Each wall is flat, endless, passes through zero and stands at right angles to its row. A trip goes straight from one point to another. List the walls that it crosses, first one first.

Walls:
(1): [16.7  0.8]
(2): [12.6 10.5]
(3): [  6.1 -12.2]
(4): [13.9 11.7]
(5): [-26.0 -45.6]
Trips:
[16.2 10.8] to [28.2 -1.5] -> 3
[-7.2 20.4] to [ 23.5 -10.4] -> 1, 3
[ 1.0 23.9] to [ 16.7 -14.8] -> 3, 5

Walls:
(1): [-28.6  -0.5  20.9  13.3]
(2): [  8.7 -24.5 -19.2   5.2]
(3): [ 26.2   8.5 -28.9  14.3]
(4): [  8.8  15.9  -1.2 -27.3]
(5): [ 16.2   9.8 -11.3  15.1]
(6): [18.5 17.3 28.0  5.0]
(7): [ 17.5  -2.8  32.6 -17.8]
(8): [-5.4 -5.5 -3.3 -9.1]
Trips:
[-18.7  -7.1 -20.6 -14.9] to [  0.8   6.4   6.9 -12.4] -> 2, 7, 6
[ 35.0  50.3 -40.0  -2.7] to [ 56.7 -12.2  -1.4   3.7] -> 2, 7
[-9.9  2.6 15.2  1.3] to [27.6 13.7  9.7 29.7] -> 5, 3, 1
[16.0 -6.3 -1.9  5.7] to [20.5 -7.3 54.1  5.1] -> 3, 2, 1, 5
[ 0.1  2.8 23.8 19.4] to [ 0.2 18.9  6.6 -0.6] -> 4
[  1.2  -2.2   4.3 -10.3] to [-11.2  13.1  -8.3  -7.5] -> 6, 7, 1
[ 8.6 -8.3 18.0 -4.6] to [-25.9   8.7   3.3 -14.7] -> 8, 6, 7
[-12.3  23.8 -27.5  -7.4] to [-3.7 11.3 -9.6 12.6] -> 8, 4, 1

Walls:
(1): [ 29.3   8.8 -14.6  -3.9  -1.9 -19.3 -11.8 -28.2  20.0]
(2): [ 13.9   0.2 -23.9  -1.5  -4.7 -11.0  -4.2  14.2  32.4]
(3): [-21.6  18.4  16.8   1.0 -19.3  25.5   2.2  -0.2 -24.1]
(4): [ 30.2  13.1  -6.6  12.1  -9.2 -20.6  -2.8 -19.5  -7.6]
(5): [ 37.9  21.8  15.6  29.2   3.3  15.9  10.5 -13.1  -6.0]
(6): [-14.3  37.1   3.4  28.9  -3.5  -1.1 -14.4  -8.9  16.1]
(7): [-14.8 -20.1  -4.3 -10.6 -11.2  -6.7  -0.5  -6.3  -2.0]
Trips:
[-12.1   3.4 -21.5 -12.7  12.3 -21.0  11.8 -19.2  -0.1] to [ 33.2   6.1 -10.4 -11.1 -25.9   3.2  -2.7  28.8  13.9] -> 7, 5
[-27.3   8.2  21.9   5.5 -11.0   1.3 -20.6 -25.9  -8.3] to [  3.6 -13.1  17.8 -34.6 -42.1  14.7 -10.8  13.0 -10.4] -> 6
[  0.2 -12.8  42.5   7.5   8.2   7.9  -6.4  32.3  -9.3] to [-18.7 -27.4  -4.9 -10.4  20.8   0.8  21.9   2.8 -10.0] -> 5, 7, 3

Walls:
(1): [  6.2 -15.3 -40.4  31.6 -42.1   0.5  -0.2 -23.6  11.3  10.2  16.2 -29.6]
(2): [-22.5  15.5 -20.1   5.5 -10.0 -13.7 -26.6 -11.2  12.1  11.9  20.9 -21.6]
(3): [ 27.7  -6.0  11.4   9.7  14.5   4.6  11.2 -10.6   0.9 -31.2 -14.9  19.8]
(4): [  0.0 -13.3  -1.1 -27.1  -3.1   6.4 -32.5 -28.5 -15.7  -9.5  44.2   9.8]
(5): [  9.3 -10.7  -8.2 -45.8  -1.6  -7.4  -1.4   5.6  21.4   4.4  21.1   7.8]
(6): [ -1.4 -12.2  -6.8  20.0 -34.5 -15.5   1.1  -7.2  -7.2  17.5   1.0 -10.5]
Trips:
[ 18.5   2.7  10.1  -9.4   1.3  13.9  -8.9 -27.4 -11.6 -21.9  12.8 -14.0] to [ 28.2   0.8 -16.9  13.7  -4.6 -10.9 -14.0 -23.1  -4.4  -2.0 -15.0  -3.7] -> 5, 2, 6
[-11.6   3.1 -16.4  -1.5 -13.9  11.3   7.0  18.0  23.9 -13.5  15.4  11.2] to [-19.1 -16.9   8.9 -29.2 -14.7 -14.7   6.2  -5.9  23.8   9.5 -24.3 -21.2] -> 6
[  7.1 -31.2  37.4  36.8  -6.3 -19.2  32.3  -1.8  20.0 -18.1   5.7 -26.2] to [-24.5 -25.3  -0.3  11.4  -1.6  21.1   9.1 -29.5  -5.8 -12.3 -16.6 -10.4] -> 4
